Each row is a point. Before rounding, the points of a table are all equally far from one centre. They may lie mostly on one side of it. Where is the centre, to within rounding?

Points (8 x 2):
[[ 42   9]
 [  7  39]
 [ -4  35]
 [ -7  33]
 [ 30  33]
 [ 21 -21]
 [ 41  17]
 [ 41  15]]
Centre: [11  8]

Points, 17 rows:
[[ 31 -24  -5   2 -45  -5  17 -11  -5  -1  33]
 [ 27  -8  23 -46 -27 -29  44 -15   1  36  -5]
 [  4 -41  25 -45 -21   5  20  18   4  30  17]
 [ 42 -24 -22 -45 -12  -3  17  19  40  -5  20]
 [ 15   7  34 -22 -40  15  -8  14 -11  11  13]
 [ -2  -3  12 -60 -43 -20  44  17  16  13  14]
 [ 43  -2 -51 -32 -22 -17  39   0   0  36  24]
 [ 33   1  15 -24 -30 -47 -11  11   7   3  27]
 [ 51 -45  -4 -16 -10 -30  40   8  11   0  12]
 [ 48 -28  10  -8   4 -24 -16 -11   5   8  14]
 [ 28 -14  38 -14 -28 -23  -1  10  20  16  -2]
 [ 47  14   8 -41  -2 -33   4 -22  17  -3  25]
 [ 48 -17  10 -46 -12  -9   1   8  35  18   9]
 [ 29 -17  25 -32 -16   3  22  58 -30  12   8]
 [ 38 -26  26 -19 -13  -6  15  -4  15  30  36]
 [ 10  11  25 -20 -50   1  -5  -7 -15   2  15]
 [ 44  -5  43 -26 -20 -16  35  13  -5   9  33]]
Centre: [ 13   2  -8 -22   0 -10  22  11  -6   7   5]

Points:
[[-10   4   6  11 -19  28 -23  -2   5 -29 -38  11  16  14  17 -17  16 -15
   14  17 -36  16   9  30]
 [  5  -1  19   5 -24  12 -15   8 -17 -21 -31   9  13  11   5  -9  18 -20
    1 -23 -23   8   6  60]
 [  0 -10   9  23 -12  -6 -25  27  12  -4   4 -35  21  18  -8   2  24  13
    1  11 -11  25 -12  21]
 [-16 -17  15  13  11  12 -42  16   4 -19 -36 -12  10  10 -16  -5   5 -17
   -6   2 -19  -2  22  45]
 [  4  -5  15   0 -11  30 -39  26 -37   5 -49   0  29  12   4   5  27  -9
    1  -2  -8   3  10  29]
 [  7  -5  32  -4  -7  23  -9  15  -3  -5 -38 -32  24  14   9  19   5  -1
  -19  12 -15   5  18  43]
 [ 24  -5  29 -11 -12  23 -21  10 -22 -25 -40 -19  34   0  -3   1  34   3
    1  -3 -11 -11   5  38]
 [ -1 -22  26 -13  -7  10 -20  13 -13 -22 -21 -17  31   1   7  29  35  -1
    1  30 -14   5  -2  31]
 [ -6   3  14   5 -23 -17 -43  13  13   3 -27 -17  22  33   7  12  31  -4
   -1   2  -9  20  -7  28]
 [ 12  -2   1  -1   1  29 -22  20 -12 -22 -37   2  -5  -5   7   6  13  11
  -21   2 -15   3   8  43]
 [ -4   3  32 -20 -18  -2 -28  23  -1  -8 -19  -4  18   7   6   6  -6 -18
  -17  16 -30   6  17  27]
 [-15 -17  27   8 -30  25 -31 -11 -19 -14 -23   7  28  -6   7  17  26 -10
    6  11  -8   2  20  35]
 [-15 -16  10  -3   2 -14 -26  23 -28  -9 -36 -26  -5  11   4   5  35 -22
  -12   0 -12  -1  -6  32]
 [ -4 -15  28   7 -11   8 -33  21 -11  -4 -23  -2   3   0  13   5  28 -12
  -14   9 -22  32  -4  47]
 [  4  -2  26  -9 -17  10 -23  13 -26   0 -20 -12  38  16   2  16  28 -20
  -29  30  -9  12   5  23]
 [ 18 -19   6   2   5 -10 -13  25 -29  -9 -21  -6  29  15  -3   4  16 -16
  -10   3  -2  14   5  43]
 [  0   1  19  12 -22  14  -8  24 -22 -10 -10 -22  12   6   5  15  32  -7
  -27 -10 -36  11  18  21]
 [-14  12  15  20 -18  24 -30   9 -37 -15 -18 -20   4   5   4  -1  13 -19
    3  16 -33   7  18  37]
 [ -5  -6   3   0 -13   2 -21  24 -21  -7 -46 -23  -1  23 -11  -7  33 -24
  -14  20 -23  -1 -23  39]
 [  6 -12  23   8 -36  36  -8  29 -23   2 -31  -4   9   2   9  13  40 -14
   -3  -1  -5  -9  -1  46]
 [  4 -21  25  12  -2   1 -25  32 -25  -2 -23  -9  25  15 -10 -14   9  21
   -8   6  -6   5   5  45]
 [  5   0  26  24 -14   6   1  27 -25 -11 -21 -11  20  15 -16   5  33 -21
   -6   4 -35   6  10  48]
 [  0  -7  35   3  -9  -8 -21  14 -18   5 -13   2  45  25   0  12  20 -25
   -5   0  -5   7  26  30]
 [-20   5  -8  -1  -4 -12 -20  19  -6 -10 -19 -15  29  23  18  14  17 -32
  -12   3  -2   2  20  34]
 [ 16  -5  21  -2 -14  22 -24  -2 -17  21 -40   2  26  -1  -6  23   8  -1
   -8  15  -4 -11  14  44]
 [ -6  -4  40  10 -16  20 -47  24  14   5 -41 -11   5  17   0   4  23  -8
    0   3 -29  13  -2  39]
 [ -1 -17  18  15  -7  13 -48  29 -20   4 -30 -10  31  -5   1 -13  34  11
   -8 -13 -13   2   3  22]
 [ -2  -4   4  12   3  16 -22  16 -46 -13 -42 -17  15  10   4  -9  22 -14
  -16  -2 -36   6  -4  23]
 [-12  -2  24  12 -12  10 -28   9 -38   1 -20  -8  36   9  19  -9   6  -5
  -29  -4   3   3 -13  44]
 [ -2  11   8  -7 -43  12  -7   6 -12 -19 -27 -14  22   9  -4   7  17  11
   -8 -14 -17  20   7  46]
 [ -6  -5  20  -6 -36   8 -23  14 -16  -4 -30 -10   6  14   0   5   2   4
  -30  -8   4  22  -2  38]]
Centre: [-10   4  15   2  -2  19  -8   5  -1   2 -16  -6  13  10  -5  -6  21  -7
   3   3  -6  -4  -6  19]

Points (30 x 24):
[[-23 -36 -19  44   6  29  20  11  33   3  27   7 -18  47  -6 -16  -4  -4
   14  12  -7  12  33  21]
 [-30 -13 -32  11 -44  26   1 -19  29  25  16 -10   2   8  37 -10 -20   6
  -26  38 -29  37  25  14]
 [ -8  -1 -29  44  -4  12  27  22  27  14  34 -35   3  23  -6   3  16 -29
  -14  41 -45 -17  17  -9]
 [-10  -5 -52  23  -7 -13  11  12  29  18  14 -37   4  42 -11  -5 -11 -14
  -37  50 -24  11  42  26]
 [ -2 -16 -36   2 -30 -20  13  10  27  25  49 -16  -4  27  -5   0 -24   5
   -9  -5 -25  15  25  26]
 [ -7 -22 -32   7 -10  18  31 -10  26  17  19 -13 -25  16  25 -19  -6  -5
   -8  54 -54  15  26  33]
 [-16 -21 -33  10 -11  26  39   6  25  36  11 -16 -28  44  26  -1 -17 -17
  -20  36 -44  29  11  23]
 [-26 -15 -39  25 -10   0 -12  -1  16 -19  48 -12   0  17 -22 -10  24  -1
  -11  24 -37  17  40 -10]
 [-30  -6  -8  14  -6  25  25  -5  43  -5  30  -7   3  36   9  -1 -17 -26
  -41  31 -51  17  36  33]
 [ -9   4 -26  28   9  26  15  31  34  17   5 -14 -27  59  17   9 -15  -1
  -29  36 -29  25  13  20]
 [-11 -11 -43  43 -10  -7  15  15  24   0  17 -28 -10  32  23   6  -8 -46
  -12  11 -24  26  19  35]
 [ -8   4 -50  25  20  48   3  -1  15  27  16 -17 -12  39  39  -4 -16 -14
  -31  21  -9  30  47   8]
 [-18  -2 -50  19 -38  18  38  14  21  15  16 -11  -6  19  43 -21 -15   0
  -29  50 -31  18  24   7]
 [-21 -25 -55   8 -30 -12  37  -3  28  26  31  -4  16  24  -8  -7   0   7
   -6  22  -1   3  46  38]
 [ -6 -36 -17   2  14  12 -19  -9  33  13  -4   2 -23  20  -8 -14  -8 -22
  -50  18 -26  38  15  18]
 [-26   5 -37  20 -11 -11   3 -11  60  11  32 -22   2  -3   7  10  17 -36
  -31   4 -41  -3  36   4]
 [ -1 -31 -41  24  -3 -24  -1   6  20   1  20  -7  -3  26  23 -40 -16 -22
   -2  14 -21  19  29  35]
 [-19 -23 -31  42 -28  39  22  -1   5  -2  -2 -13 -18  46  47   2   0 -10
  -14  11 -37  22  38   6]
 [-31 -32 -59  12 -10   4  18   8  32  39  14 -33  -6  22  13 -28 -16 -11
  -25  17 -31  30  47  18]
 [-26 -39 -31  33 -11  -8  -2  -2  28  25  10   4 -19  47  -3 -18   7 -26
  -12  13 -46  29  46  -3]
 [ -4 -14 -44  19 -29  -2   3   6  36  41  16 -34  -2  32  13 -19  10  -6
  -18  13 -19   8  55  42]
 [-15 -23 -47  19 -10  10   2   6  34  27   1 -22  52  45  16 -13   8  10
  -13  10 -43   3  44  22]
 [  3  -9 -30  21 -33  -8 -13   5  42  17  32 -16   7  25  20   4   2 -16
  -35  27 -28  26  30  27]
 [-24 -10 -22  44  -4  -1 -14  22  -7  29  28   7   8  25   0  -8   4 -28
   -5  30 -48  25  14  20]
 [-14 -12 -15  18 -22  23   2  -6  41  -4  22 -31 -30  16   8  -5 -17  20
  -14   7 -43  -3  54  21]
 [ -5 -18 -30  12  -7   6  21   4  27  27  -5 -38 -23  45  21 -19 -16 -19
  -13  27 -32   7  59  40]
 [  6   7 -44  30  -1  18   5 -16  39  35  29   5  14  39  29  -7   6 -32
  -29  22 -30  19  54  14]
 [ -4  19 -41  14  -8  37 -12 -25  11  19  35  11  -5  37   5  18 -11 -10
  -17  24 -29  38  50   1]
 [-32 -27 -42   1 -15  27   2   9  41  16  12 -20 -15  16  47 -11  13   2
    2   9 -36  12  47  27]
 [ -7 -33 -36  29 -12  18 -12  18  23  34  21 -20  -3  48   9 -35 -20  -9
   -1 -13 -12   7  19  20]]
Centre: [-20   5 -24   6  -2  10  17  -6  12  12  -3  -6   3  20   3  -9   2  -7
 -13   9 -15   4  20   2]

Points (29 x 24):
[[ 13 -11  14 -10 -21 -20  20   1  -2 -15  -8 -22   8  18  40  15  17 -48
  -27   9   9  -1  -4 -35]
 [ -4  -5  11 -31 -16 -39  -8  19  20  -3  -2 -17   5   4  35  32  46 -46
   -3  33  31 -14  15  -9]
 [ 18 -26  21  -7  -9 -17  31  21  40   5 -13 -10 -31  11  15   5  30 -56
    6  10  46  -7   1 -12]
 [ -4 -30  36 -29 -15   6   2  -7  23  11  -1 -25   4  25  49  10  17 -31
   10  25  24 -28   0  -2]
 [ 21 -21  22 -16 -26  -5  11   4  20   3   2 -29   5  20  44   3  43 -36
   -1  18  28 -22   1 -11]
 [ -4 -19  41 -18  -7 -11  20   7  23  16 -26 -35 -18  15  20  16  31 -36
  -11  36  25  -1  -2 -13]
 [  1 -20  20 -19  -3 -24  31   0  23  -7  11 -35 -12  17  34   6  27 -41
   -1  31  16 -13   0 -19]
 [  2 -29  18 -15 -29 -31   8  10  11  26 -11  -5  16   3  39   5  29 -17
  -11  34   4 -18  -8 -11]
 [ 10 -11  20  10   9  17  -7   3  39   8  -2  -7   7  -3  36   1  33 -56
    3  19  16   6   2 -21]
 [ -1 -26  23 -25 -14 -11   4  -2  48 -18   8 -35  27   4  46   2  24 -17
    5  25  23 -35  11  -8]
 [-16 -11  25 -10   7 -14  -1  13  14   9   0 -37  25   7  26  22  36 -39
    8  12  30 -27  -4 -19]
 [  6 -37   8  -3 -15 -16   9  -4  37  10   4 -33  18   6  38 -11  27 -26
    2  21   5 -33 -25   0]
 [  9  -2   7  -8  -2  -5  21  12  35  -4   5 -17   9  39  31   2  45 -36
   13  35   0 -21  -1 -18]
 [  4 -34   9 -19 -22   1   4 -10  33 -16  -8 -42  16  10  39 -15  37 -25
   -3  38  23  -1  -8   2]
 [ -6 -20  26 -17 -20 -26  14  -6  14 -30  -6 -36  16  24   7  16  41 -19
   -6  14  19 -26 -21  23]
 [-30 -15  27  -5   5 -14  -8  26  22   1 -14 -12   9  17  40  18  45 -31
   15  38  35 -19  13  -3]
 [  0 -38  26 -31 -10  -3  12  22  25  -1  -3 -30 -18  35  29  13  39 -45
    2  18  42  -9   6 -15]
 [  5 -17  23  -7 -27   5 -15   8  15   5 -21 -34  -1  34  43 -10  14 -36
   -7  27  28 -19 -19  -5]
 [  4 -31  28  -5 -17 -10  10   0  19 -12 -15 -28   3  25  54  18  46 -41
  -12  23  20 -13  14 -10]
 [ 11 -22  17  -5 -26 -21  20   7  16   3 -24 -17   9  34  17   1  44 -41
  -10  34  25 -10 -14  -2]
 [ -9 -20  25 -47 -33   6   9   7  18 -17 -24 -12  20  50  45  21  -1 -37
    9  12  19 -27  -5   7]
 [ 18 -30  31  -3 -24   2   2  13  18   0  -4   0  12  12  41 -10   9 -41
    0  26  16 -20  -7 -18]
 [  8 -27  16 -29   3  -9   8  -3  40  -3  12 -22  26  22  37   8  40 -44
   -8  25  34 -12  -9   5]
 [ 22 -15  31 -42 -18 -29  -2  16   9 -27 -13   0  -1   9  30  14  16 -41
    3  33  20 -19   6  -3]
 [ 13 -10  23 -23 -19   6  12  19  28  22  -2  -7   7   7  31   7  28 -35
  -25  43  39 -27  -2  -5]
 [ 11  -9  28   9  -7  -9  10  12  24 -12   7  -9   7  10  60  19  18 -36
   17  20  49   4  10   8]
 [ -8 -34  16 -24 -22 -10  -6   6  22 -34 -26 -23   1  37  40  14  16 -41
   -2  27  37 -34 -21 -20]
 [ 14 -24  32 -25 -27 -13   3  14  17  -3 -20 -33 -14  14  32   6  42 -36
   -6  36  25 -18  -8  -2]
 [ 20 -18  32  -2  -4 -10 -13   6  36   1 -11 -27   3   4  28   4  57 -26
  -21  12  28 -20  18  -8]]
Centre: [ -9 -13 -14 -14  -6   1   4  17  37 -11 -21  -6  -7   8  21  24   8 -11
  -9  -3  14  -5  -1   7]

Points, 31 rows:
[[-17 -14 -26 -15  15  30   9 -13  30  -7  13  -2 -24 -52 -30 -27  36   5
  -16 -22  27  -3  39 -18]
 [ -8 -43 -45 -23 -11  24 -16  11  20   0   6  -7 -27  -8  -4 -29  13  -7
   -6 -27  14  10  11 -14]
 [-11 -26 -46 -11  20  34   2  -8  36  -4  16  -3 -23  -7 -22 -25  29  -8
  -20 -19  18 -20  -2   5]
 [ 17 -32 -42  12  26 -12 -13  16  27  -4  14  25 -14 -16  11  -9  29  19
   -2  11  -4 -13   6  -4]
 [ -5 -43 -24 -23  -1  29 -14  12   3  -6   2   3 -32  -9 -18 -33  30  -2
    2 -26  18   6 -26 -13]
 [ -6 -34 -12 -22   6  -4 -31  -5   1  17   5 -21  -2 -28 -24 -11  18 -38
  -28 -43 -22 -16  -6 -12]
 [  0 -37 -26  -2  -8  24  -9  -4  14 -11   4  36 -12 -26  -8 -43  15  -6
  -20 -35  -4 -37 -10 -20]
 [ 12 -37 -16 -36   0  60   4  12  19   3  17  17  -4 -38  14 -31  35  19
  -19  -6  29  11   1 -16]
 [ -8 -48 -27   4  30  32 -16   3   3  -8  -1  16  12 -16 -11 -13  26  -7
   -5 -38   6 -26  44 -41]
 [  2 -11 -43  -5   6  17  -6  22  38 -17  -6   2 -10 -20 -13 -59  10  17
  -11 -15  18 -14  -3  -1]
 [ 10 -33 -38   3  46  19   8   9  16 -14  -2  26  -6 -35  10  -3  25  10
    6 -30  11 -15   5 -16]
 [ 18 -51 -27  -5  30  13 -26  -2   9   3  -1   1 -22 -10   8 -14   7  13
  -23 -30   1  -4  10 -45]
 [ -4 -43 -29 -25  22  28  -1  10  -2 -25  -1   9 -22 -39 -16 -21  15   7
  -25   0   8 -24 -27 -10]
 [  2  -9 -41  -1  24  23 -24   1  33   2 -22  22 -14  -5   2 -21  13   0
    3 -25  15 -20  13 -29]
 [-10 -39 -43  14  20   5   2  24  12 -26   9  -2  -1 -11 -33 -10  34   2
   -9 -17  -1 -29 -12  -5]
 [-16 -32 -34 -24   3  14 -25  -2  25 -13  13  -1 -19 -12   3 -23  -3   0
  -20 -37  30  11   7 -19]
 [-28 -43 -35 -15  34   6  -6   3   2 -15  -2  23 -25 -11  -2 -29  32  -3
  -25 -35  11   8  -4  -3]
 [  1 -35 -29  -7  36  17   2 -15  23 -15 -12  26 -21 -27 -15 -27   3  -1
   -1 -12   6  13  15  11]
 [  1 -35 -39  11  18  12 -20  31   5 -12  19  27  -3  -5 -16 -41   6   2
  -12 -36   6 -16  -6   2]
 [ -4 -36 -48 -16  35  34  -1  -4  -2  10 -13  12   3 -16 -26 -39  36 -28
   -4  -1   0   8  15 -25]
 [  5 -40 -28   5  18  24  15  30  11  -3  32   6 -25   1  -2 -15  21   3
    6 -33  29  -4  -3  -1]
 [  3 -11 -31  10  23  25 -16  20  27 -19 -18  40  -6 -34 -10 -24  19  24
  -20 -24  -4  -9  29  -4]
 [  1 -19 -30 -24  44  14  18  29  11 -19  22 -12  -8   6  -9 -32  34  22
   19 -19  19 -31   2  -5]
 [-14 -53 -24 -12  31   4 -30  32  21 -12  21  22 -17 -27 -23 -22  26   7
  -34 -13   6   5  -2 -16]
 [ 23 -52 -30  -9  11  21  19   7   2 -11  14  11   8 -47  -1 -35  43 -16
  -25 -27  23 -17  -5 -22]
 [ -3 -42 -44  -9  37  21   0  16  13 -12  15  28  -8 -28 -15  -1  11   3
   -5 -43   5  -1  11 -26]
 [ -6 -37 -19   4  29  50   1  20  34  12 -12  15 -15 -35 -27 -15   3  13
  -12  -4  -5 -10   9   5]
 [  3 -40 -15   4   2  34  -5   6  15 -12  -6  14 -10 -19  -2 -16  16  -3
  -18 -40 -24 -30 -18 -39]
 [  0 -37 -34 -29   5  32   9  20   7 -22   3 -14 -23  -7 -24 -44  25  18
    2 -17  26 -11  30 -14]
 [  8  -4 -20  15  23   8   8  13   7 -36  14  16 -42  -1   7 -10  20  10
  -22 -21   6  -4  -3 -13]
 [-16 -53 -39 -18  42  21 -12  20   7  15 -13   1 -20   1  -4 -14  13   5
  -14 -17  -1   0  14   5]]
Centre: [ -2 -10   3 -16  10   8   2   6   2   8  10   4  13 -15  -8 -19  24   6
 -16  -8   2  -7  12 -13]

Points, 31 rows:
[[  6  25   0  31   8  13   9  -9 -25   5 -21  12   3  36  -5   8  11  -7
  -23 -25  -4   0 -13   8]
 [  9  22 -13  21   6  28  -2 -27 -18   8  -9  -6  17  44 -20   3   7   8
   -6  -3  30  15   7  -4]
 [-12  11   0  20  27  24  28  -2 -19   9 -10  -7  16  45 -14  31   1  -2
  -16 -11  19   5  -5  -6]
 [-15  13 -18  16   2  -6   0   6 -16  -4 -20   4  17  44  -1  11   3  16
  -20  -1  15  -4 -17   0]
 [ -5   7   0  19  11  15   8  -6 -24   7  -1 -14  21  58 -12  24   8   8
  -15  -5   7   3  -8   2]
 [ -4  23   4  10  -7  15   5 -23 -21  16  -8  10   2  43 -11  10  14   3
  -15   4   8  15 -28   1]
 [ -2  21   2  39   1   7  19 -13 -18   9 -17   7  30  39  -3  -6  -3   4
  -26 -11  -4  -1  -5 -27]
 [  5   8  -5   8   4  27  21  -6 -29 -19  -5  -1  25  56  -7  10  -2   0
   -2 -19  25 -11  -4 -17]
 [ -9  16   2  26   2  14  13   0 -48   3 -18 -15  18  37 -15  -1   5 -23
  -12 -12  10  -7  -2 -14]
 [ -5  27  -3  18  13  16   4 -21 -26  -2  -9 -14  24  47  -3   7 -11  15
   -6  -8  19  -1   7  -8]
 [ -2   1 -19  18   7  21  22 -12 -29   1  -7   0  26  35  -3  24   2   1
  -35  -6   6   8 -13   6]
 [-27  18 -13  31   1   9   9  -1 -27   6  -1  -5  -2  45 -14   1   4  -2
  -21  13  12  10  -2  -9]
 [  0  34  -9  20   1  22  10 -25 -21  11   5  19   4  25 -15  16  13  -2
  -30   3   0  -2   5  -5]
 [-10   8 -17  22  16  15  -1  -2 -19  15 -23 -19  14  40 -12   1  -3  19
  -14 -12  12   0   4  -6]
 [-20   4 -12  28   9  17  14  -7 -16  -8  -2   0  20  28  -9  17  26  11
   -8  11   2   5  -8  -3]
 [ -6   9  12  32   4  29   3  -3 -24  -2 -26   1  24  46 -20  18   8  -1
   -8 -15   7  -5  18   4]
 [ -2  35   6  22   7  26   7 -26 -29   4 -10   5  24  26  -4  16  17  -4
  -20  -6  10   3  -6 -10]
 [ -9  15  -6  17  24  -9   8 -11 -20  27 -10  -1  24  35  -7   3   9   4
    7 -11  -2   4   9   1]
 [  1  18  11  17  19  26   9   7 -36  14  -9   8  12  48  -4  20  16   3
  -18 -13  13  -4  -1   0]
 [-15  15   2  21 -18  27  26  -9 -28  -8  -7   2  20  35  -5  18  -7  -2
  -33  -5  16  14  18  -2]
 [ -1   7 -21  29   4   2   8  -1 -34  10 -25   2  29  46 -10   8  -5  -1
  -27  -3   6   5  10 -16]
 [  7   2  -1  34  23  29   7 -15 -14   5 -21  -2  31  34  -7  16   5   3
  -24   0  22  11 -15 -14]
 [-17   8  -9  25  -8  19   6  12 -32  -9  -8 -13  18  47  -9   7  19  -2
   -6   5   5  -6  10  -8]
 [  9  19 -15  18   5  26  37  -6 -11 -12 -18  -7  19  47  -3  13   7   9
   -9  -5  18   5  -5   7]
 [  3  28  -3  12  19   5  13   4 -12  -2 -21   5  17  50 -16  21 -22   5
  -24  -9   3  13   5  -6]
 [ -7  16  13  23  24  38   1  -4 -27  16 -14  -4   6  60  -5  -1 -11  -6
   -5  -5  12  -4  -7  -7]
 [ -3  26   0  22  11   5   8 -23 -32   2 -31   4  23  35  -3   3  -1   7
  -11 -16  20  -2  -9   2]
 [ -8  32 -27   8  27  29  14   2 -19   1  -7   4   6  29   9 -10 -11  -1
  -11 -14  18  -5  -6   6]
 [ 13  -1 -24   9  11   7   8 -11 -16   6  -8  -1   8  49  -3  15  16  -1
  -30 -13  11   3  10 -13]
 [ -9  24   7  30  -2  15  17  -2 -22   6   0 -10  23  51  -3  -3 -13  17
  -18   0  10   7   4 -22]
 [  5   4 -26  21   0  19  25  -7 -29   6 -11  -3   9  32  -4  21  -5  15
  -19  -6  14 -17 -17   3]]
Centre: [  1   5  -1  13   0  18  10   0  -8   7  -6  10  14  26  -6   2  -8 -11
  -6   0  13   0   1  -4]
